Each row is a point. The last column is the point's height on a tilted bowl or saddle (a function of degree 2), plus a little noise. Count its main directions that bend up, bend down and stay straight.

Points:
[[ 0.13 -0.42  0.28]
 [-0.34 -0.45  0.40]
 [ 0.32  0.10  0.23]
 [ 0.39  0.06  0.23]
 [-0.47  0.50  0.51]
 [ 0.41  0.58  0.37]
 [-0.23 -0.11  0.30]
 [-0.09  0.52  0.37]
 [-0.16 -0.10  0.27]
 [ 0.20 -0.02  0.22]]
Directions: 2 up, 0 down, 0 straight

Points, 17 rows:
[[ 0.79 -0.01 -0.26 -0.51]
 [ 0.30 -0.44 -0.44 -0.34]
 [ 0.24 -0.23  0.37  0.03]
 [ 0.05 -0.02  0.70 -0.10]
 [-0.16  0.19 -0.41 -0.28]
 [ 0.17  0.63 -0.09 -0.49]
 [-0.13 -0.04  0.17  0.03]
 [ 0.26  0.19  0.49 -0.15]
 [ 0.14 -0.11 -0.16 -0.05]
 [ 0.48  0.01 -0.50 -0.45]
 [ 0.32  0.20  0.07 -0.15]
 [-0.13  0.85 -0.03 -0.76]
 [ 0.09  0.29 -0.18 -0.22]
 [-0.19  0.17 -0.04 -0.11]
 [ 0.69 -0.10 -0.34 -0.46]
 [-0.36 -0.11  0.09 -0.03]
 [ 0.21  0.34  0.21 -0.20]]
Directions: 0 up, 3 down, 0 straight

Points:
[[-0.35  0.40 -0.34  0.10  0.15]
 [-0.18 -0.11 -0.01 -0.89  0.26]
 [-0.28 -0.12 -0.35  0.19 -0.48]
 [-0.38 -0.66 -0.93 -0.26 -0.79]
 [ 0.52  0.05  0.17  0.65 -0.44]
 [ 0.15  0.00 -0.23 -0.29  0.01]
 [ 0.04 -0.23 -0.10  0.19 -0.42]
 [ 0.20  0.31 -0.30  0.14  0.18]
 [-0.33  0.67  0.20 -0.11  0.14]
 [ 0.46  0.03  0.01 -0.51 -0.08]
 [ 0.17  0.29  0.10  0.35 -0.19]
 [ 0.18 -0.39  0.51  0.23 -0.29]
 [ 0.07 -0.48 -0.10 -0.45 -0.04]
 [ 0.08  0.03 -0.66 -0.01  0.23]
 [-0.29  0.06 -0.52  0.22 -0.20]
 [ 0.06 -0.52 -0.09  0.40 -0.71]
 [-0.03 -0.07  0.43  0.31 -0.30]
 [-0.40  0.10 -0.28  0.44 -0.39]
 [-0.26  0.21  0.41  0.49 -0.17]
 [-0.53 -0.11  0.39  0.04 -0.29]
 [-0.11  0.06  0.07  0.11 -0.29]
 [-0.19  0.13 -0.31 -0.06 -0.06]
 [-0.10  0.05 -0.01 -0.41 -0.09]
 [ 0.27  0.10  0.01  0.69 -0.25]]
Directions: 2 up, 1 down, 1 straight

Points (47 x 7):
[[-0.34  0.51  0.03 -0.37 -0.06 -0.32 -0.16]
 [-0.06  0.00  0.03  0.43 -0.23  0.01 -0.09]
 [-0.41  0.21 -0.54  0.22  0.11 -0.01  0.06]
 [-0.08 -0.01  0.75  0.04 -0.74 -0.38  0.08]
 [ 0.46 -0.19 -0.61 -0.44  0.47 -0.64 -0.32]
 [-0.34  0.09 -0.80  0.46  0.08  0.15  0.19]
 [ 0.35  0.05 -0.01  0.76  0.03  0.16 -0.26]
 [-0.73 -0.63  0.36 -0.25 -0.37 -0.12 -0.16]
 [-0.05  0.04  0.07  0.66 -0.23  0.46 -0.42]
 [-0.18  0.43  0.38  0.49 -0.30 -0.62 -0.10]
 [ 0.03  0.29  0.03 -0.42 -0.20  0.03 -0.09]
 [ 0.40  0.15 -0.48 -0.10 -0.19  0.04 -0.44]
 [-0.29  0.34  0.16  0.14 -0.09  0.34 -0.17]
 [-0.08  0.45 -0.77 -0.72 -0.38  0.21 -1.02]
 [ 0.41 -0.19 -0.53  0.06  0.44 -0.35  0.04]
 [ 0.16 -0.09  0.43 -0.13  0.16  0.03  0.12]
 [ 0.00 -0.11  0.27  0.23  0.22 -0.22  0.12]
 [-0.40 -0.18 -0.03 -0.53  0.02  0.43 -0.27]
 [ 0.01 -0.42 -0.02 -0.05  0.30 -0.19  0.07]
 [ 0.34  0.27 -0.08  0.30 -0.40  0.29 -0.61]
 [ 0.22 -0.04  0.06  0.62  0.27 -0.13  0.06]
 [ 0.26 -0.30 -0.64 -0.04  0.18 -0.18 -0.02]
 [-0.46  0.11 -0.51 -0.03 -0.19 -0.06 -0.21]
 [ 0.45  0.27  0.13  0.76  0.15  0.03 -0.32]
 [ 0.80  0.24 -0.48 -0.04 -0.21  0.58 -1.06]
 [-0.30  0.29 -0.65 -0.09  0.37  0.35 -0.38]
 [-0.32 -0.30 -0.11  0.19 -0.22  0.51 -0.40]
 [ 0.07 -0.07  0.30 -0.36  0.40  0.18  0.02]
 [ 0.29  0.00  0.22 -0.18  0.36  0.07 -0.03]
 [-0.09  0.18  0.25 -0.21  0.02  0.09  0.05]
 [ 0.08  0.45  0.06 -0.06  0.04  0.19 -0.25]
 [-0.27 -0.14  0.26  0.16 -0.40  0.11 -0.10]
 [ 0.95 -0.35  0.23 -0.05 -0.32 -0.46 -0.40]
 [-0.22  0.25  0.21  0.24  0.12  0.65 -0.41]
 [-0.13  0.01 -0.11  0.03 -0.40  0.52 -0.49]
 [ 0.27  0.30 -0.13 -0.45  0.03 -0.35 -0.24]
 [ 0.41 -0.14  0.13  0.17 -0.36  0.16 -0.32]
 [-0.21 -0.14  0.26  0.03  0.46 -0.18  0.13]
 [-0.39 -0.52  0.35  0.82  0.50 -0.27  0.24]
 [-0.21 -0.05 -0.11 -0.26  0.02  0.03 -0.05]
 [ 0.44 -0.27 -0.33  0.10 -0.20 -0.17 -0.23]
 [ 0.30 -0.73  0.03 -0.39 -0.66  0.24 -0.18]
 [-0.06  0.18  0.69  0.11  0.29  0.45 -0.15]
 [ 0.49 -0.23 -0.15  0.17  0.26 -0.25 -0.05]
 [ 0.21  0.11  0.06  0.03  0.32  0.11 -0.09]
 [ 0.43 -0.04 -0.08  0.22 -0.39  0.36 -0.55]
 [ 0.09 -0.14 -0.21  0.22  0.42 -0.25  0.18]]
Directions: 1 up, 4 down, 1 straight
